Rows are points. Each copy is the shape, with its points in the same order, stretched, turned, moved and blurred by noise. Say if it was mirrored as well.

Shape (9 x 3)
[[-25 -14  -4]
 [ -4 -52  15]
 [ 20 -32 -65]
 [ 10 -14 -38]
 [-24  26  40]
 [ 62 -33 -66]
 [ 12  15  36]
 [ 43  -2   1]
 [-16  51  -5]]
Copy 1 (9 x 3)
[[-17   0  15]
 [ 25 -17  31]
 [ 34  64  13]
 [ 14  33  -2]
 [-34 -48 -22]
 [ 70  62 -14]
 [  3 -43 -35]
 [ 37  -7 -31]
 [-46  -2 -47]]
Copy 1 is: mirrored
Copy 2 (9 x 3)
[[-29 -20 -26]
 [ -3 -61  14]
 [ 39 -39 -73]
 [ 11 -10 -46]
 [-48  16  22]
 [ 82 -15 -65]
 [-11  20  20]
 [ 31   5  -2]
 [-38  40 -34]]
Copy 2 is: only turned

Shape (12 x 6)
[[  1 -53  10  50 -29 -30]
 [ -3 -47   1 -39  20 -11]
 [ 14  40  -4   5  28  46]
 [ 54 -14  32  64 -67  -2]
 [ 28  48 -21   4 -41 -27]
 [ 15 -19 -14 -32  18  44]
 [ 27 -54  37 -40  61 -34]
 [  4 -49  18  -1  75 -48]
 [ 10  29 -29   7  -4  -1]
 [-19 -29  12  63 -35 -50]
 [ -2  33  -5  20  -8 -19]
 [-21   7  42 -32  37 -26]]
Copy 1 (12 x 6)
[[-21 -54  40  45  -9 -44]
 [ -4 -59  -1 -35  23 -17]
 [-35  30 -28   9  54  29]
 [-62  16  57  41 -44 -22]
 [ 10  46 -21  23 -22 -31]
 [-36 -29 -20 -31  22  22]
 [-23 -62  26 -54  61 -65]
 [-13 -63  13  -3  84 -71]
 [ -2  18 -36  22  17 -12]
 [  6 -33  42  70  -2 -49]
 [ 12  15  -3  33  18 -19]
 [ 26 -18  30 -27  72 -33]]
Copy 1 is: mirrored
Copy 2 (12 x 6)
[[-16 -32  17  27 -27 -43]
 [-14 -30 -27 -48   9  19]
 [ 17  82 -13 -10  16  17]
 [ 29   9  71  43 -54 -39]
 [  0  31  26  58   6  52]
 [ 15  19 -45 -35 -13  31]
 [ 17 -45  -1 -58  56 -18]
 [-10 -42 -30 -27  59 -47]
 [-18  45 -13  37   3  30]
 [-45 -20  28  59 -14 -50]
 [-15  44  17  42  20  12]
 [-30  11  25 -36  55   4]]
Copy 2 is: mirrored

Shape (12 x 8)
[[  3  26 -20 -22   2 -38 -22  41]
 [-38   4 -11   4  31  -3   9 -89]
 [ 25  26 -24  37  -6  -2  -5  58]
 [ 19 -61 -33  22  -5  16  20  -1]
 [ -7 -33 -38  -5 -60 -45  53  31]
 [ 30 -11  -1 -18 -55  46 -24  10]
 [ 29   9  -3   9   3  12  36  64]
 [-32   6  89 -51  -3  40  15  -4]
 [ 33  17 -47   1  -5  -8   2  33]
 [-52  -1  -7  36 -34 -27 -38 -37]
 [ 61  -2  11  34  50  -7  30 -35]
 [ 25  -2   7 -24  49 -11   5   7]]
Copy 1 (12 x 8)
[[ 17   3 -50 -10  20   4   6  49]
 [-25   0   7   5  41  -8 -35 -75]
 [ 28  16 -31  35   7  30  23  34]
 [-12 -60 -16  41 -21  49  21 -29]
 [-50 -30 -29  22 -19  -4  59  23]
 [-14 -13 -11  -5 -62  69 -24  16]
 [ 36  -4 -11   7 -10  39  49  19]
 [  8 -17  75 -52  -9  16  -5   2]
 [ 11   3 -59  18   6  31  22  13]
 [-48   8   1  50  11 -26 -47  12]
 [ 63 -20  -7  35 -20  -6   9 -72]
 [ 43 -34 -17 -14  20  14  12 -19]]
Copy 1 is: only turned
Copy 2 (12 x 8)
[[ -6 -17 -21 -34 -39 -32 -29  -1]
 [-39  46   1 -20  74 -14  65 -36]
 [ 14   3 -37  33 -39 -19 -43  12]
 [  9  -9 -40  18  70  -5 -10  46]
 [-18 -63 -30   9   9 -35  25  80]
 [  7  29  16  -8  13   3 -38  77]
 [ 36 -18 -37  21 -32  17 -15  30]
 [  9  10  71 -30   6  72  37   2]
 [  8   3 -52  -8 -22 -33 -27  32]
 [-62  13  30  15  40 -40   8  -9]
 [ 70  29 -24  12  41 -27  27 -31]
 [ 35  -3 -23 -40  10  -1  -2 -22]]
Copy 2 is: mirrored
Copy 3 (12 x 8)
[[  9   2  -1 -14  -1 -35 -23  70]
 [-49  19 -20   6   5 -25 -22 -61]
 [ 29  -2  12  20  -9  15  12  63]
 [ 21 -52 -17  -7 -34   5  38 -15]
 [-26 -31 -30 -33 -77 -30  42  44]
 [ 37 -27  31 -27 -81  30 -27  18]
 [ 21   1  13 -28  -9  35  41  53]
 [-65   3  72 -90 -21  44 -30   0]
 [ 40   6 -17  -4 -19  -3  11  50]
 [-54 -24  12  50 -46 -35 -36  -5]
 [ 35  28  32   1  22 -16  56 -41]
 [ 14   5  20 -40  30 -20   6   9]]
Copy 3 is: only turned
Copy 4 (12 x 8)
[[ 29  26  23 -38 -19   7  10 -36]
 [-67   7 -69 -19  33 -18 -36  -8]
 [ 32  -1  12  17  -4  16  58 -26]
 [ 10 -86 -27 -15  29   3  25 -22]
 [ 13 -63  -8 -52 -53 -53  33 -25]
 [ 45 -54  -5  -3 -32  51  -2  27]
 [ 35 -23  26 -11  12   3  68   8]
 [-31 -10  46 -38  -5  24 -28  76]
 [ 46  -5 -15 -15  -3   9  42 -22]
 [-56  -9 -21   9 -42  -3 -35 -45]
 [ 22 -14 -24  22  95 -29   8   3]
 [ 23   2  12 -39  55   4   1  -5]]
Copy 4 is: mirrored

Shape (14 x 11)
[[-43 -28   0  15  19  -5  58  44 -19   6  -4]
 [-44 -50  31 -13  -4  -6  -7   7 -17  -2 -10]
 [ 49 -28 -37  38 -19  -1 -22   7 -39  -5  46]
 [-16 -43  18  23 -32  26  26 -17   5  26 -19]
 [ -3 -24 -23  22  23   4  -1  14 -20 -32 -30]
 [ 17 -23  -7  10  -6 -14  35  15  12 -34 -35]
 [ 15  16  31 -25 -23  13 -15  -6  13   0  -6]
 [ 28  -2 -35  -6  -8 -13  12  22  44  -3 -34]
 [ 39  17  21  23  20 -31  20  18  -7   1  28]
 [ -3 -35  34 -10  75  13 -25  -6  15  26 -34]
 [  7   2 -35  22  25   2  -3 -34  38 -38  23]
 [ 17 -44  16 -18  34   8  21  -2  -5  16  15]
 [ 25 -35  -9  -2 -16 -35  26 -23 -36  15 -32]
 [ 21  -1   3 -23  29  -8  21 -21 -18  -1  17]]
Copy 1 (14 x 11)
[[-44 -20   0 -25  44  -5  34  55 -20  26 -42]
 [-31 -25  22 -16 -13 -44  20  15 -31  -5 -37]
 [-28  15 -31  24  31 -30 -24  33 -36  -8  62]
 [-14 -29 -16  32 -31 -15  27  39 -24  25 -32]
 [-24  -6 -43  -1  38 -21 -11   7 -20 -19 -34]
 [  2   4 -25  21  34 -17   7  41  18 -23 -32]
 [ 28   3  16   7 -23  12   1  -4  -1 -19   2]
 [  8   5 -33   0  14  10 -36  43  36 -16 -23]
 [ 19  -2  22  20  69   2   5  13   7   9  27]
 [ 12 -95   6 -15  12  -8 -19 -10  -6  -4 -40]
 [-43  -9 -37  39  30  13  -6 -31  49 -19  13]
 [ -1 -63  -2 -16  15 -22  19  26  -4  -3  15]
 [ 25  -5 -34  -5  10 -68  11  29 -12  26  -9]
 [  9 -24 -13 -15  29 -15  25 -10  10   3  27]]
Copy 1 is: only turned
Copy 2 (14 x 11)
[[-32 -16   4  36 -13 -22  29  52  19   9   1]
 [-39 -17   9  16 -25 -18  -4  18 -24   6 -46]
 [  3 -39 -37  17 -26  -8 -47 -29 -11 -34  42]
 [-22 -23   7  45 -25  18  32 -25  -2  -3 -28]
 [ 12 -16 -20   7   7 -27 -19  15  17 -20 -27]
 [ 37  -6  -2   3 -23 -29  25  14  10  -4 -24]
 [ 18   9 -11 -20 -20  32   2 -11 -41  17 -19]
 [ 54  -5 -15   2 -25 -11   5  -6  18  40 -12]
 [ 19  16   3   4   2 -11   4   7 -32  -2  44]
 [ -3 -19  26   7  63 -11 -16  -6 -30  31 -37]
 [  1  -2  -4 -48   3 -23 -15 -37  31   0  13]
 [-15 -45  10   2  20 -13  18  -3 -34  18   9]
 [  2 -17 -34  48 -13 -35  37 -20 -36  -6 -21]
 [-10 -15 -21 -19  19 -16  24  -6 -38   8  16]]
Copy 2 is: only turned

Shape (16 x 12)
[[-51  54  -3 -51  48  -9 -17  16 -33  27  31  12]
 [ 21  18 -11  29 -31  27 -55 -58  -1  43 -44  47]
 [ 14 -11  -1 -50  23  63   9 -54  10   4  20  34]
 [-57 -30 -22 -21 -27  22 -29 -47  26  45  14  43]
 [-54  -8  19 -38  37  55  52 -41   1 -20 -28 -49]
 [-32   4   1  23 -10  11 -25  42 -20  -8  42   9]
 [-30 -13  23  17   5 -41   4  25 -28 -27  18  46]
 [ 26  -1  43  13 -33  53 -39 -15  25  11 -46  35]
 [-48  -9  21 -33  -3  16 -55 -13   8 -39  18 -46]
 [ 18  33  -3 -30 -35 -35   3   9 -47  17  -2 -58]
 [ 22   2 -21  16 -38 -26  10 -26  41  -8 -16 -50]
 [ 38 -42  39  27 -27 -42 -50  49  18   0  20 -48]
 [ 32   9 -54 -47  40   4   3   8 -62 -29 -24 -14]
 [ 42  41  19 -30  32   8  26  45  21   6 -29   3]
 [ -7 -16 -15  42  43  -8 -31 -21  38  30   1 -40]
 [ 18 -13 -14  26 -17  -9  11  19  17  32 -40  48]]
Copy 1 (16 x 12)
[[-93  43  43   3 -31   5   3  20 -35  12   9 -33]
 [-12 -77  38  56  18 -42 -32 -70  -7  32  33 -34]
 [-38 -38  14 -33   2  37 -19 -53  28  27  59 -18]
 [-71 -21 -25  49  -4  11 -51 -48   2  63  35   8]
 [-28 -11  -7 -19 -22  72  85 -23  26  47  -9 -24]
 [-41  -6 -24  40 -28  15 -25  30 -34 -24  -1  16]
 [-43  12 -11  14   4 -15  14  -1 -53 -24   8  54]
 [ -8 -88  37  29 -14 -17 -20 -60  24  14  -3  13]
 [-49   3 -29   7 -59  55 -14 -31 -30  -2 -55  -2]
 [ 29  17  14 -11 -49 -42  26  23 -37  32 -18 -33]
 [ 52  10 -41  30 -10 -22   4 -41  19  10 -17 -20]
 [ 49  -4 -28  13  -4 -10 -53  21 -17 -22 -75  47]
 [-19 -25 -19 -68   5 -26  50  17 -15  -5  -2 -65]
 [ -6  -4  49 -28 -11 -36  32   6  50 -12 -14 -13]
 [  9   3 -24  51  51  31 -22 -13  12   3 -32 -31]
 [ -3 -40  -5  31  32 -62   2 -10  27  18  13  17]]
Copy 1 is: mirrored
Copy 2 (16 x 12)
[[-54  39  13 -73 -49  -7  19 -33 -30   1  14 -18]
 [  1  -6  16  -5 -27  15 -67 -24 -14 -31  -3  91]
 [ 19 -14   6 -10 -11  36  53 -66   2 -14   7  33]
 [-27 -55 -23 -32 -54  29  -9 -18   2  -6  24  60]
 [-24 -41  23  31   4  24  42 -63  18  27 -43 -35]
 [-45  17  27  -3 -29  -7  34  34 -47  -5  45   8]
 [-49  -5  23 -28  11 -61  37  19 -40  -4  15  29]
 [  7 -12  63   2   2  31 -15  11  16 -16  -9  95]
 [-61 -27  45 -20   3  24  11  -3  -8 -46  20 -26]
 [ -9  19  32  -2 -51 -51  -5  -2  13 -53  -3 -42]
 [ -7 -15   0  31   3 -33 -21  -5  56 -44  36  16]
 [ -2  -4  80 -10   7 -42  -6  66   3 -40  71   2]
 [ 24  32 -25 -12  16 -13  25 -11 -27 -22 -37 -51]
 [ 10  55  38 -29  14 -17  43   2  53   8  -1  14]
 [-13  -4  19 -12   7   6 -44 -13   2   9  77   1]
 [ 15  -6   0 -10  -5 -34 -10  27  12  13  16  66]]
Copy 2 is: only turned
Copy 3 (16 x 12)
[[-42  24  67   3  64 -20 -19  -4 -35  14  44  -1]
 [-19  28  -3 -46  -2  59 -13 -80  10  -1 -15  13]
 [-55 -57  11 -44  52  60  30 -13 -13  -3  54  -5]
 [-82 -31  -2 -16  63  48 -22 -45  35  14  17  12]
 [-63   1  16  26  77  10  57  -8 -31 -40 -38 -53]
 [-15  -2  27  23  -2  31 -47  47  -1   7  -5   3]
 [ 16 -12   9  16  11   5 -35  30 -16 -43  -9  33]
 [ 19  -9  19 -32   8  81  16 -46  20   7 -38 -23]
 [-60   1  39 -16  46  14 -55  34   6 -41  -3 -78]
 [-39  20  19  10 -40 -61 -10 -16  11 -13  12 -66]
 [-13   8 -35  35 -10   1  -9 -24  55 -27   5 -80]
 [ 53 -28 -13  36 -25 -14 -90  25  14   3 -13 -89]
 [-41  29 -19 -54  -3 -26  28  53 -33 -13  22 -19]
 [ 71   4  27   4  35   2  54   9   2  14   8 -37]
 [  0  11 -40  37  53  17 -46 -35 -28   3   7 -58]
 [ 34   2 -43   6   2  29  25 -32  30  25 -30  16]]
Copy 3 is: only turned
